Each row of a before or after table is a point. One or more steps were done to the points. Then noise was added and the rows were shuffled. The steps act on columns, c1 being the first. Name the steps. A step turns or swaps two columns, mirrors them in a line or flattens them onto one, adds a multiple of one to another, or multiplies or shifts one. Angles are multiples of 10 degrees, from the lower column toward the higher: turns from -170 to 170, lines from 10 to 170 but not 90. Use the fewest steps. Two steps may share a column if one is a turn and the other turns, adds or multiplies; they go together, in the order done. Otherwise the lowest column goes first.

Before (10 x 3):
[[-51 -37  77]
 [  4  10 -28]
 [-35  36 -74]
 [-30  30 -84]
 [ -7  24 -79]
 [-26  21  -7]
 [-60 -20  27]
 [  8  44  39]
 [  7 -37  -3]
 [-12   0 -30]]
After, 10 rows:
[[ 33  48 -61]
 [ 68 -23  14]
 [-11  -3 -10]
 [ 25  12  -1]
 [ 18  13 -17]
 [ 48 -60  61]
 [  2  15 -19]
 [ -6  14  42]
 [ 40  49 -67]
 [ 11  46 -54]]
Steps: multiply c1 by -1; multiply c2 by 0.4; turn c2 and c3 by 30 degrees

Before, 9 rows:
[[  9 -21   2 -11  13  12 -20  11]
 [-10 -37  -5   5 -10   2   8  17]
 [-10  18   8  -5  19  -3  -7   8]
 [ 15  17   5 -19   5  15   7 -14]
 [ -3  12 -36  39  95   4  33 -10]
 [  1 -19  -6   7  -6 -10 -15 -15]
 [-17  11 -20 -17  30  16  -1  -9]
 [  7  18 -19  -5   2  14 -12  14]
 [  9  -1 -14 -26   9 -12   0   5]]
After (9 x 8):
[[  0 -25  -8 -11  -3   1 -15  18]
 [ 43  15  63 -10 -79 -10  33   6]
 [-25   0   1  10 -17  13   0   2]
 [-12  24  -8  -7 -17  -6 -12 -19]
 [ 13 -48 -11   8   0   7   8 -16]
 [ -3  15  16  24 -33 -19  -1  -1]
 [-23  22   7   4   2 -20   8   5]
 [  1  23  20   8  -3   7  -7  -6]
 [-20 -28  11  -7  -4  -5 -21 -15]]
Steps: add -0.5 times c7 to c1; turn c1 and c4 by -130 degrees; multiply c2 by 1.3; mirror c3 and c5 in the line at 30 degrees; turn c6 and c8 by -150 degrees

Before:
[[-12  48  24  23 -18   5  36   2 -81 -21  -1   7 -27  22]
 [-34 -35  16   6   9 -31   6 -39  48  16  -9   8  -1 -23]
 [-28  30  -5 -18 -63 -38   5  -4 -41  15 -17  11  -2  -7]
 [-28 -95   7  18 -46 -33  -6 -24  43 -13   6 -13 -46  16]
 [-30  27  -3  19   4 -14 -12  -8  46  10   5 -35   3  26]
 [-34  47 -20 -12 -52   5  -4 -52  49  28   6 -18  -9  -9]
 [ 22   6  25  24 -41 -31 -13  -8  52  31 -40  14  -1 -43]
 [-11   9   9 -10   3  17 -13   9  48  28  11  20  -2  20]
 [ -2   9 -12   3   1  -4 -23  -6  49 -29 -13   7  -8  16]
 [  0   0   7  -9   0  -4 -21 -17  29  31 -58  -6 -15  -2]
 [ 11  47 -32  19   8 -38   3 -47 -11  11  16 -27 -37  27]]
After (11 x 14):
[[-28  29   5 -18 -15 -10   4  -3 -13  15 -41  11 -39 -42]
 [-29  27 -28  20 -22   6 -12 -11  13  10 -14 -21  45  13]
 [-33 -36  17   8  22  -4   5 -37  18  14 -31 -10  46  -5]
 [-34  48 -29 -10 -11   5  -3 -50  25  27   6   3  42 -34]
 [-10  49  21  22 -26  -1  37   2  -1 -21   5 -14 -84  -1]
 [ -3  10  -3   3 -15 -12 -24  -5  23 -29  -6  13  43   9]
 [ 23   7  25  22  24 -33 -12  -8  18  29 -37 -10  48 -47]
 [-12  10  22  -9 -16   9 -14   9  18  28  19   5  45  12]
 [-27 -96  -5  17 -29  12  -7 -23  59 -14 -31 -14  25 -19]
 [  1  -1  -1  -9   1 -57 -22 -17  25  30 -13  -9  24  -1]
 [ 11  47 -42  18 -22  23   4 -48  31  11 -36   6 -22  18]]
Steps: turn c3 and c12 by -50 degrees; multiply c5 by 0.7; turn c5 and c14 by 60 degrees; mirror c6 and c11 in the line at 50 degrees; turn c9 and c13 by 70 degrees

Before, 9 rows:
[[-13  19  -2  16  10 -24  -5  -7  21   3 -12 -19 -41 -68  16  22 -21 -28
    3   0  15   0   1 -13]
 [ 45 -45   4   2  20  30 -18 -14  21 -61  26  13  13 -20  -3   4 -28  -7
    6   5 -13   3 -17 -16]
 [-13  -8   2   8   6  37  14 -16  20   0  18  -6  18   3   5   6 -15   0
   10  13  -9 -18  32  29]
 [ -1   2   9   1 -25  25   6  -1   1 -40  45  -2   4   3 -15   1  -3  -8
   10   7  -7 -13   1 -12]
 [  4  17  40   9  19  39   9   8   4   8  -3  15  14  13  14  -4   6 -17
   -1   1  23  25  24 -10]
 [-18  17   7   0   8 -15   6  16  18  12  -5  27  -6   0 -15  13   1  -9
    9 -10   0  -1 -26 -13]
 [  7 -43  -2   7   9   8 -23  24   7  12   3   8   5   9   2  14   6 -25
    0 -49 -17  -3  29   8]
 [ -6   9  -3   0  14 -20  -6  -7  20  18  -3  18   6  -5   0   1   7   1
   11   7   0  38 -18  71]
 [ -5  10  -7  16  17 -29  11 -15 -41  20  -6  20 -22 -12   6  19  -6 -13
   -7 -25  64  14  28 -13]]
After, 9 rows:
[[  0  10  -3   0  14 -21  -6  -6  20   1  -3  18   6  -5  -6   1 -17  -1
   11   7   0 -95   6  71]
 [-15   2   9   7 -25  25   6   5   1   0  45  -2   4   3  -1   1   0   7
    9   7  -7  29   2 -11]
 [ 13  17  40  10  19  39   9 -16   4   1  -4  15  15  13   3  -4  12  26
   -1   1  23 -52 -20 -10]
 [ -3 -45   4   5  20  30 -19  12  21   0  26  13  12 -19  46   3  11   8
    6   5 -13 -19  33 -16]
 [  2 -43  -2  18   9   8 -22 -22   7   0   3   8   5   9   6  14  25  29
    0 -48 -16  28 -23   8]
 [  5  -9   2  -4   6  36  14  21  20   0  19  -5  18   3 -12   6  30  11
   10  13  -9  29  -9  29]
 [  6  10  -7   3  18 -29  11   9 -41   0  -7  21 -22 -12  -5  19  21  32
   -7 -25  64 -46 -14 -13]
 [-15  17   6   7   7 -16   6 -15  19  -1  -6  28  -6   1 -17  13 -23   7
    9 -10  -1  16  17 -13]
 [ 16  19  -2  15  10 -24  -5   6  21   0 -12 -19 -41 -68 -12  22  16  45
    2   0  15  -6  15 -13]]
Steps: swap c1 and c15; turn c4 and c18 by 120 degrees; multiply c18 by 1.6; turn c17 and c23 by -130 degrees; add -0.3 times c7 to c17; turn c8 and c22 by 160 degrees; multiply c22 by 2.5; multiply c10 by 0
